Each row is a point. A path goes straight from each point to the next, and from the last back to the first. The post is the endless flat space through its rows: a point in 2 columns, a line in 3, a plane in 4, and so on, so that a path can go around it. Count how often the path circles the post. Going back the other way cancels.

Post (2 x 3):
[[ 0.18  0.14  0.45]
 [ 0.08  0.37 -0.17]]
Path (17 x 3):
[[ 0.10 -0.29  0.13]
 [ 0.28  0.15 -0.06]
 [ 0.46  0.33  0.23]
 [ 0.19  0.33  0.37]
 [ 0.01  0.48  0.35]
 [-0.34  0.41 -0.64]
 [ 0.04 -0.10 -0.08]
 [ 0.47 -0.21  0.33]
 [ 0.06 -0.23 -0.05]
 [ 0.01  0.11  0.12]
 [-0.21  0.48 -0.05]
 [ 0.15  0.84  0.16]
 [ 0.58  0.28  0.60]
 [ 0.57  0.15 -0.23]
 [ 0.20  0.08 -0.04]
 [ 0.04  0.06  0.40]
 [-0.21  0.13  0.27]]
Times around: 0

Post (5 x 6):
[[ 0.29  0.14  0.24  0.25  0.00  0.21]
 [-0.12  0.13 -0.40 -0.03  0.14  0.24]
 [ 0.33  0.10  0.50  0.45  0.31 -0.61]
 [-0.10  0.50  0.39 -0.32 -0.39 -0.26]
 [ 0.25 -0.09 -0.45  0.55  0.09  0.18]]
Path (22 x 6):
[[ 0.19  0.31  0.11  0.24  0.49 -0.05]
 [ 0.47  0.08 -0.13  0.09 -0.09 -0.43]
 [-0.03 -0.11 -0.32  0.11  0.09 -0.19]
 [-0.10 -0.06  0.10  0.24  0.15  0.47]
 [-0.16  0.40  0.17  0.09  0.37  0.48]
 [ 0.23  0.77  0.53  0.04 -0.29  0.29]
 [ 0.16  0.27 -0.11 -0.25  0.25 -0.25]
 [ 0.29  0.29  0.34 -0.02  0.34 -0.24]
 [-0.11  0.37  0.23 -0.47  0.16 -0.26]
 [-0.07  0.02  0.14 -0.03  0.12 -0.38]
 [-0.18  0.02  0.04  0.37  0.37 -0.30]
 [-0.03  0.22 -0.01  0.88  0.02 -0.70]
 [ 0.47  0.24 -0.25  0.61  0.47  0.70]
 [ 0.35  0.24  0.21 -0.02  0.07  0.05]
 [ 0.24  0.06  0.12  0.02 -0.22  0.18]
 [ 0.02 -0.35  0.34  0.26  0.57 -0.09]
 [-0.18  0.24  0.29  0.28 -0.15  0.78]
 [-0.19 -0.17 -0.31  0.16 -0.02  0.30]
 [ 0.09  0.21  0.11 -0.36 -0.02 -0.29]
 [ 0.19  0.01  0.39 -0.01 -0.25 -0.70]
 [ 0.04 -0.34 -0.25  0.80  0.06 -0.24]
 [ 0.12  0.43  0.47  0.18 -0.30 -0.15]]
Times around: 3

Post (10 x 11):
[[ 0.20 -0.09  0.04 -0.23 -0.66  0.09 -0.04 -0.39 -0.30  0.03 -0.31]
 [ 0.11  0.06  0.28 -0.43 -0.58  0.19 -0.45  0.22 -0.24  0.31  0.22]
 [-0.16 -0.32  0.12 -0.33  0.52  0.57  0.23  0.15 -0.10 -0.08 -0.16]
 [ 0.15  0.29  0.22  0.15 -0.45  0.40 -0.55 -0.07  0.15 -0.09 -0.15]
 [-0.21 -0.26  0.19  0.19  0.79  0.30 -0.07 -0.10  0.09  0.33  0.39]
 [-0.20 -0.11 -0.12 -0.67  0.10  0.15  0.25 -0.05  0.37 -0.02  0.00]
 [-0.16 -0.22  0.35 -0.36  0.47 -0.24  0.26  0.02 -0.01 -0.12 -0.31]
 [-0.34 -0.10 -0.24 -0.41  1.03  0.10 -0.01 -0.08 -0.16  0.09 -0.23]
 [-0.31 -0.46 -0.04 -0.33  0.44  0.26  0.17  0.05  0.23  0.35 -0.31]
 [ 0.22  0.14 -0.08  0.34 -0.95  0.07 -0.11  0.21 -0.44  0.00 -0.05]]
Path (18 x 11):
[[-0.22 -0.08  0.08 -0.01 -0.13  0.23  0.03 -0.21 -0.49 -0.11 -0.13]
 [-0.09 -0.04  0.78  0.07  0.37  0.24 -0.34  0.67 -0.06 -0.28 -0.01]
 [ 0.04 -0.67  0.04  0.16  0.26  0.63  0.00  0.22 -0.21 -0.26 -0.33]
 [ 0.38 -0.21  0.16  0.18  0.09  0.65  0.08 -0.18 -0.04 -0.10 -0.29]
 [ 0.08 -0.58  0.41 -0.54 -0.20  0.27  0.66 -0.15 -0.05  0.20 -0.07]
 [-0.19  0.07 -0.32 -0.12  0.06  0.72  0.01  0.05 -0.09  0.13 -0.27]
 [-0.42 -0.14  0.29  0.52  0.40 -0.22  0.01  0.00 -0.60  0.05 -0.03]
 [-0.09 -0.08 -0.41  0.11 -0.05 -0.47 -0.41 -0.02 -0.11 -0.21  0.14]
 [ 0.06  0.12 -0.48 -0.63  0.05 -0.50 -0.32  0.20  0.26  0.20 -0.10]
 [ 0.31 -0.54  0.29 -0.57  0.03 -0.09  0.12  0.18 -0.32 -0.06 -0.19]
 [-0.05 -0.46  0.22 -0.39  0.35  0.36  0.48 -0.17  0.36  0.22 -0.30]
 [ 0.00 -0.36 -0.09 -0.51 -0.50  0.17  0.18 -0.19 -0.47  0.65 -0.10]
 [-0.38 -0.21  0.07 -0.12  0.04  0.36  0.13 -0.36 -0.32  0.07 -0.10]
 [-0.23  0.02 -0.11 -0.49 -0.05  0.30 -0.59 -0.41 -0.10  0.20 -0.11]
 [ 0.07 -0.38  0.39 -0.96 -0.75  0.02 -0.14 -0.20  0.46  0.25 -0.03]
 [ 0.31  0.18 -0.52  0.29 -0.31 -0.05  0.14 -0.05 -0.19 -0.29  0.01]
 [ 0.03  0.04  0.29 -0.09  0.36 -0.19 -0.14 -0.39  0.27  0.26 -0.24]
 [-0.27  0.05  0.01  0.19  0.52  0.21  0.28 -0.26  0.03  0.46 -0.31]]
Times around: 3
